Every row gives one point. The window is the flat piece filled in between its corners: a triangle in 3 columns, a solid with four corners in 4, and so on. A path goes straight from each point to the next, and from the last back to the first. After which points does the path pass through the window?
(in the rows, 128 means zero)

Window (3 x 3):
[136 152 70]
[147 138 161]
[110 143 70]
Path:
(1): [136 164 166]
(2): [167 111 156]
(3): [160 124 70]
(4): [106 183 47]
(5): [95 182 60]
(6): [151 116 86]
(7): [109 105 98]
(8): [138 165 132]
Through the window after points: 5

Window, 4 rows:
[86 147 119 129]
[159 122 106 217]
[93 128 147 110]
[190 186 113 115]
Path:
(1): [182 132 80 142]
(2): [95 136 178 173]
(3): [156 158 133 207]
(4): [153 112 106 178]
(5): [153 54 114 195]
(6): [144 207 106 200]
(7): [148 146 152 192]
(8): [116 123 112 99]
(9): [111 121 108 94]
(10): [116 150 154 127]
(11): [145 175 137 124]
(12): [134 145 90 68]
Through the window after points: 5, 9

Window:
[228 118 154 154 141 103]
[143 165 102 76 129 147]
[80 168 146 167 142 181]
[152 100 122 102 150 58]
[138 104 109 111 160 148]
[153 91 108 142 115 77]
Path:
(1): [155 129 110 144 154 43]
(2): [175 80 129 79 140 91]
(3): [220 117 172 128 133 99]
(4): [191 127 88 195 160 127]
(5): [172 140 104 140 190 86]
(6): [191 114 132 109 124 114]
(7): [117 98 159 70 130 107]
(8): [135 131 86 143 163 113]
(9): [165 112 108 117 157 82]
(10): [120 91 148 95 128 90]
(11): [108 99 147 105 143 124]
(12): [184 151 73 144 162 121]
(13): [186 119 108 146 153 101]
(14): [194 101 167 94 115 125]
(15): [173 106 131 123 90 126]
(16): [167 149 123 132 249 127]
Through the window after points: 3, 9, 11, 15

Window (8 x 8):
[124 180 96 146 160 139 122 106]
[137 136 137 121 205 74 87 173]
[90 130 116 122 72 94 93 132]
[89 160 198 88 121 155 129 121]
[128 131 76 156 107 124 138 182]
[127 81 44 158 131 77 203 71]
[76 120 216 110 144 208 90 83]
[152 165 82 77 94 211 111 114]
Path:
(1): [45 112 106 99 194 182 137 114]
(2): [150 180 126 120 111 143 113 118]
(3): [224 87 112 135 125 123 159 83]
(4): [63 136 77 147 138 113 152 111]
(5): [63 130 109 93 128 157 103 153]
(6): [166 162 102 105 84 163 114 102]
(7): [174 165 120 129 151 93 124 115]
(8): [75 102 115 145 151 122 128 148]
Through the window after points: 1, 3, 5

Window:
[45 106 93 86 144 120 126 160 147]
[139 214 166 155 148 68 100 156 78]
[190 165 213 72 160 90 102 131 100]
[56 81 127 151 103 134 150 186 160]
[109 105 86 158 94 107 91 137 125]
[99 109 73 148 122 121 177 157 109]
[151 160 192 131 205 69 113 104 129]
[35 77 100 147 128 179 134 146 104]
[160 220 114 163 101 135 111 120 142]
Path:
(1): [123 176 143 120 210 144 67 205 90]
(2): [154 159 131 158 154 119 109 140 126]
(3): [99 165 117 112 100 114 118 113 103]
(4): [79 137 183 99 128 34 140 107 124]
(5): [168 201 111 187 166 180 104 189 100]
(6): [128 123 104 143 137 112 103 150 126]
(7): [97 118 124 137 84 105 107 123 114]
(8): [132 128 153 106 88 63 155 96 148]
Through the window after points: 6

Window (11 x 11):
[105 68 152 110 94 37 99 111 72 149 140]
[170 74 121 230 86 139 160 134 118 103 155]
[166 196 106 91 181 182 95 124 160 73 217]
[144 59 109 192 118 113 169 155 189 115 106]
[100 99 154 107 134 92 132 82 43 92 89]
[155 84 135 195 108 107 98 179 123 79 99]
[165 243 59 46 130 174 92 125 123 115 160]
[135 34 145 175 100 175 100 119 129 120 121]
[108 69 68 144 121 76 91 97 90 97 130]
[156 169 79 110 197 159 98 145 101 151 172]
[182 87 141 121 142 85 81 53 86 130 115]
Path:
(1): [165 97 93 118 111 162 111 145 107 83 138]
(2): [179 86 116 143 143 145 115 138 113 125 145]
(3): [122 133 101 165 102 127 105 124 155 103 138]
(4): [129 140 112 164 141 150 122 107 113 95 140]
(5): [209 90 69 55 136 134 99 177 153 150 142]
(6): [183 90 81 107 127 133 134 126 102 81 158]
(7): [88 137 162 147 151 127 62 114 115 151 105]
(8): [134 191 99 105 173 131 71 102 136 141 136]
(9): [166 132 93 98 84 167 126 140 102 90 150]
(10): [197 72 47 130 120 154 168 194 122 100 147]
(11): [73 125 191 158 116 100 65 80 104 117 118]
(12): [120 88 133 198 119 93 126 116 114 139 115]
(13): [151 31 136 60 120 85 82 123 76 70 143]
(14): [169 110 84 116 160 163 135 149 126 104 167]
(15): [102 203 143 159 111 125 58 100 119 121 159]
(16): [119 131 101 148 140 90 99 106 124 132 130]
Through the window after points: 8, 16

Window:
[116 143 172 79 111 92 128 152 146 91 169 163]
[63 162 99 143 144 195 165 190 124 204 185 148]
[167 77 122 151 59 89 110 140 143 116 154 182]
[98 202 51 177 197 127 158 68 148 118 112 111]
[74 106 113 136 23 101 177 103 128 118 125 131]
[104 61 169 126 139 178 126 132 151 79 237 122]
[98 130 152 172 82 122 178 126 137 142 81 159]
[200 138 161 117 171 102 118 120 69 135 110 125]
[103 199 90 73 157 156 97 48 207 176 163 186]
[113 118 165 111 119 65 174 166 157 121 105 65]
[189 148 136 146 91 163 134 126 125 117 151 145]
[203 100 83 103 149 114 142 147 117 91 85 160]
Path:
(1): [156 127 126 119 136 123 167 104 144 117 181 178]
(2): [126 130 102 135 114 148 129 174 119 144 104 127]
(3): [113 118 109 149 69 85 73 166 147 104 108 79]
(4): [125 124 131 138 135 139 220 100 115 121 131 170]
(5): [107 182 124 161 151 86 215 85 113 132 221 178]
(6): [149 96 112 124 97 174 98 171 149 129 27 118]
(7): [156 127 112 120 139 141 102 146 104 106 95 117]
(8): [153 131 184 132 110 67 197 117 148 156 177 148]
(9): [195 103 116 114 102 71 209 100 103 141 150 171]
(10): [56 169 105 170 147 169 67 134 175 93 122 109]
(11): [142 129 139 122 117 188 96 122 124 130 105 83]
(12): [92 149 131 146 81 36 218 126 171 129 190 208]
(13): [138 104 146 116 151 129 191 147 116 86 238 148]
(14): [84 92 141 141 119 185 77 111 175 121 146 113]
(15): [119 131 162 123 96 139 92 150 124 136 155 128]
(16): [142 99 129 125 128 135 176 124 139 109 166 156]
Through the window after points: 1, 5, 7, 9, 13

Window:
[89 100 170 120 73 165 140 122 146 193 142 97 112 82]
[162 93 184 147 96 122 140 127 189 114 97 123 162 96]
[123 164 154 132 73 153 125 109 177 158 85 39 126 110]
[113 155 83 81 93 66 121 176 154 113 194 138 126 85]
[162 84 101 163 207 38 55 119 103 122 117 145 152 124]
[96 159 221 156 91 144 171 112 151 105 131 88 97 106]
[122 161 134 65 143 160 137 159 83 180 97 111 190 100]
[53 146 202 98 112 173 146 134 221 161 94 101 109 114]
[189 122 148 122 150 61 54 29 138 100 140 157 158 93]
[170 120 96 138 105 86 50 95 111 76 112 199 119 123]
[95 104 100 78 136 151 173 95 121 135 91 86 161 110]
[138 159 171 163 64 89 158 53 173 160 106 150 137 150]
[201 126 81 158 157 111 65 70 128 100 179 174 180 162]
[84 78 166 44 126 119 104 173 103 143 116 62 169 153]
Path:
(1): [160 98 172 109 214 131 127 114 166 175 163 89 62 104]
(2): [107 143 102 131 28 95 87 102 121 115 64 143 235 123]
(3): [114 138 138 143 122 97 100 103 136 117 129 124 162 110]
(4): [183 103 107 49 148 148 125 98 146 172 111 118 82 146]
(5): [216 113 185 87 137 119 107 100 175 130 96 117 108 108]
(6): [83 123 147 152 93 131 135 126 163 127 121 123 168 117]
(7): [91 146 146 119 107 136 103 124 138 117 95 115 166 96]
(8): [139 134 147 103 127 138 144 117 152 166 125 100 131 128]
Through the window after points: 5, 7
